Every row gives one point. To make a cloud, some directions were put in groups of two or more. Within a group, all points are equally far from the middle, so they leave a hole (a ring in 2 directions, a hollow ball in 3). The other directions are filled evenly. Then the cloud was stretched, turned, moved and blurred a little. Count the holes, and give their numbers of directions, smallest first.

Cloud (15 x 2):
[[ -9 -38]
 [ 61   2]
 [ 54 -11]
 [-18  31]
 [ 31 -29]
 [ 53 -10]
 [ -2 -39]
 [ 14 -35]
 [ 61   5]
 [ 43 -22]
 [ 60  23]
 [-47 -14]
 [  6 -37]
 [ 60   0]
 [-35  17]]
Holes: 1 (2)

Cloud (21 x 3):
[[ -9 -57  40]
 [  6  52  21]
 [ 42  12  -3]
 [-23 -29  18]
 [ 50  44  -2]
 [ 22  14   4]
 [ 57  52 -60]
 [  1  60 -32]
 [-15   1  13]
 [ -5 -61 -40]
 [ 24  23   8]
 [-23 -49 -50]
 [ 23 -43  24]
 [ -6  28 -19]
 [ 31 -69 -22]
 [ -3  25  37]
 [ 50  -3  19]
 [-25 -62  50]
 [-32 -23 -39]
 [-19 -59  12]
 [ 45  31  25]]
Holes: 0

Cloud (29 x 4):
[[ 10  -6 -37  10]
 [-27 -11  52  39]
 [ -7 -25  72 -14]
 [ 21 -22 -29   4]
 [ -6  -4 -23  29]
 [ 18 -31 -45 -14]
 [-66 -16 -21   3]
 [-47   1  -3 -75]
 [-44   0 -12  40]
 [-17  17  93  12]
 [-45 -30   9 -52]
 [-19 -26 -15  13]
 [-79  78   9  -2]
 [ 34 -33   2  16]
 [-13  44 -48   3]
 [ -7  37 -40 -37]
 [  8  71  25  47]
 [-51  -4 -33  25]
 [ 30   4 -17  21]
 [  7  58  70  14]
 [-43   2  10 -64]
 [ 33  35   8  -5]
 [-17 -12  23  44]
 [-18  31 -60   8]
 [ 23  39  16  63]
 [-28  53 -47  29]
 [ 46  27  22  49]
 [-34 -26 -20   4]
 [-46  -1  36 -31]]
Holes: 1 (2)

Cloud (49 x 6):
[[-41  19  52  30  19 -76]
 [-24  -6  73 -56  -2  16]
 [ 26 -35  10 -33  12 -26]
 [-62  17 -13  52 -20  -4]
 [ 78  -2 -11  41  37  43]
 [ -8  45 -13  17 -47  -5]
 [  2  17 -31  -8 -41  47]
 [-24  -1  44  36  10 -46]
 [-32 -34   7 -37 -14  36]
 [-91 -18 -22 -34   2  -6]
 [ 44  72 -19  28  45  17]
 [ 39  34 -13 -24   8  41]
 [-22 -10   8  58 -48  13]
 [  8   7 -44  41 -38  -1]
 [-75  12 -18 -31  10 -52]
 [-52 -36  -4  62 -36 -21]
 [  8 -17  48 -50   6   7]
 [ 30  29 -58  12 -15   5]
 [-29  18  38  71  20 -79]
 [ -7  32   8  36 -14  -1]
 [-42  -6  28 -38 -17 -46]
 [-27  -5  44 -19 -26  -5]
 [ 23  17  30  31  -1  52]
 [-26  18  27 -37  43 -55]
 [  4 -35 -27 -20 -36 -63]
 [-57 -26 -64  11 -35 -63]
 [ 71   0   1  13  24 -44]
 [ 33  68 -33  -9  47   4]
 [ 49 -27  42   3   4 -19]
 [  5  18 -61  68   3   7]
 [  5 -73  -7 -12 -19 -11]
 [-61  20  -9  -5  34  39]
 [-43 -28  16  48 -18 -52]
 [-12  48  15  64  38 -43]
 [-67 -20 -34 -16   1   2]
 [ 43 -41 -68  18 -53 -16]
 [ 31  20 -12 -20  35 -46]
 [-37  12 -11  67 -37 -26]
 [ 41  -2  46 -38  43 -14]
 [ 41 -15   1  15  34   9]
 [-29  48 -17   5  34 -80]
 [ 12 -16  18  24 -13  34]
 [-14 -35  -9  -8 -19 -80]
 [-31   4  10  11  12 -76]
 [-36 -12  -6  -6 -21 -20]
 [  9  66  49  42  46  10]
 [-33  35  12  33 -44 -24]
 [-33  20   1  51 -13  10]
 [ 35 -45  15  28  -4  40]]
Holes: 0

Cloud (73 x 8):
[[ 84  49  -7   1 -65  11 -30 -23]
 [ 38 -59  11   2 -13   2  -3  31]
 [ -9  48  14 -42  18  50  22  -2]
 [-27  25  37  26 -23  17 -26  -1]
 [-36 -65  29 -37  37 -13 -13  12]
 [ 33  19  30   8  41 -37 -45 -21]
 [ 35  14 -13 -59  25  34 -49   9]
 [ 31  54  -3   2  -3 -19  38   6]
 [-51 -21  49 -22  44 -66  41  39]
 [ -1 -48  62 -18  20 -24  -9  58]
 [ 10  75 -14  25   5  28 -43   0]
 [-27 -29  74  29  16 -68   3  27]
 [ 41  41 -20  23 -21 -22 -54  -5]
 [ 21  42 -29  -8  19  64 -53  23]
 [ 47  47  38 -13 -43   0 -24 -73]
 [ 20  14  80 -54 -55 -12  17   7]
 [ 42  32 -49 -26  14  11 -64 -35]
 [-18  10  -1 -27 -45 -24   9  14]
 [-60  28  27  34  14 -32   2   3]
 [ 64  57 -45  -2   4  17 -29   5]
 [ 31 -24 -43  10  40  -6 -19 -33]
 [ -4  14  45  -2  42 -18 -23 -67]
 [ 20 -19  72  30  17 -62 -14 -21]
 [ 49 -27 -11  26   7  10 -27 -44]
 [ 22   2  14 -61 -17 -30  36   6]
 [ 29  63  21 -72 -46   0  -5 -55]
 [-27  -7  16 -14  -8  47 -20   2]
 [ 31  -5  59 -31 -35 -22 -40  28]
 [ 49 -23  31 -15 -13 -13  49   5]
 [-18 -42  76  33  22 -13   8  42]
 [ 41  -5  66 -13 -10  48 -35 -28]
 [-16  -1  24 -48  32 -49  25  44]
 [-35  10  25  16  69 -12  14  43]
 [-71 -33  32 -34  59   6  -7  18]
 [-29   6  70 -40   5 -32  73 -12]
 [-40  62   3 -28  22  50 -26 -44]
 [-69 -10  26  26  59 -52  22  32]
 [ 30  24 -67 -26  25  -7 -21  10]
 [ -8 -25  39  20  17 -73 -34  28]
 [-16  24  60  40 -16 -40  30  15]
 [ -7 -76  48  25  65 -25   7   9]
 [ 88 -11  14  42 -31  21 -13  36]
 [ 23  16  30  18 -46 -56   5  24]
 [-21   9 -28 -45  62 -42 -53 -18]
 [ -2  -7  10 -15 -51 -25   7 -14]
 [ 46 -36  29  -3 -18 -25   3 -54]
 [  6 -55  31  10 -24 -12   1  16]
 [ 62 -40  20   8  22   3  22  16]
 [ 48   8  42 -13  21  20 -62 -29]
 [-87  42 -36 -44  44 -27   6  -9]
 [ 61   1 -17   3 -39  24 -39  44]
 [-17  22  15 -62  45  31  10   4]
 [-47 -49  -5 -50  56 -39  11 -13]
 [ 15  29  26  31  52 -18 -42   0]
 [-25 -39  74  -5  16 -48  62  14]
 [ 28  88  40 -25 -26  42   6 -15]
 [-26  16  20  40  39 -56  11  31]
 [ -5  34  32 -41 -35 -15 -15 -75]
 [ 18  32 -43 -11  24 -29 -27  46]
 [-21   0 -18 -36  87 -40  -4 -29]
 [-14  32  -3   6  -3  19  48  -2]
 [-69  11 -52 -36  44   2 -11 -17]
 [ 84   9 -26  -7 -45  -3 -32   5]
 [ 24  14 -14  31  42  47 -66   0]
 [ -5   2 -37  11  24  42 -21  41]
 [ 12  -8  63 -35 -27 -45   0  44]
 [ 26 -71  45   7  10 -17   1  51]
 [ 36  -4  61  32   5 -52   0 -44]
 [ 24  41 -24  28  11  13  14  26]
 [-29  59 -48 -34  22 -17 -36 -45]
 [ 11  42  -5  -2  -8  64   9 -34]
 [ 29 -31  31  44  33  42 -20  20]
 [  8  27  45 -14  -7  19 -64  22]]
Holes: 1 (8)
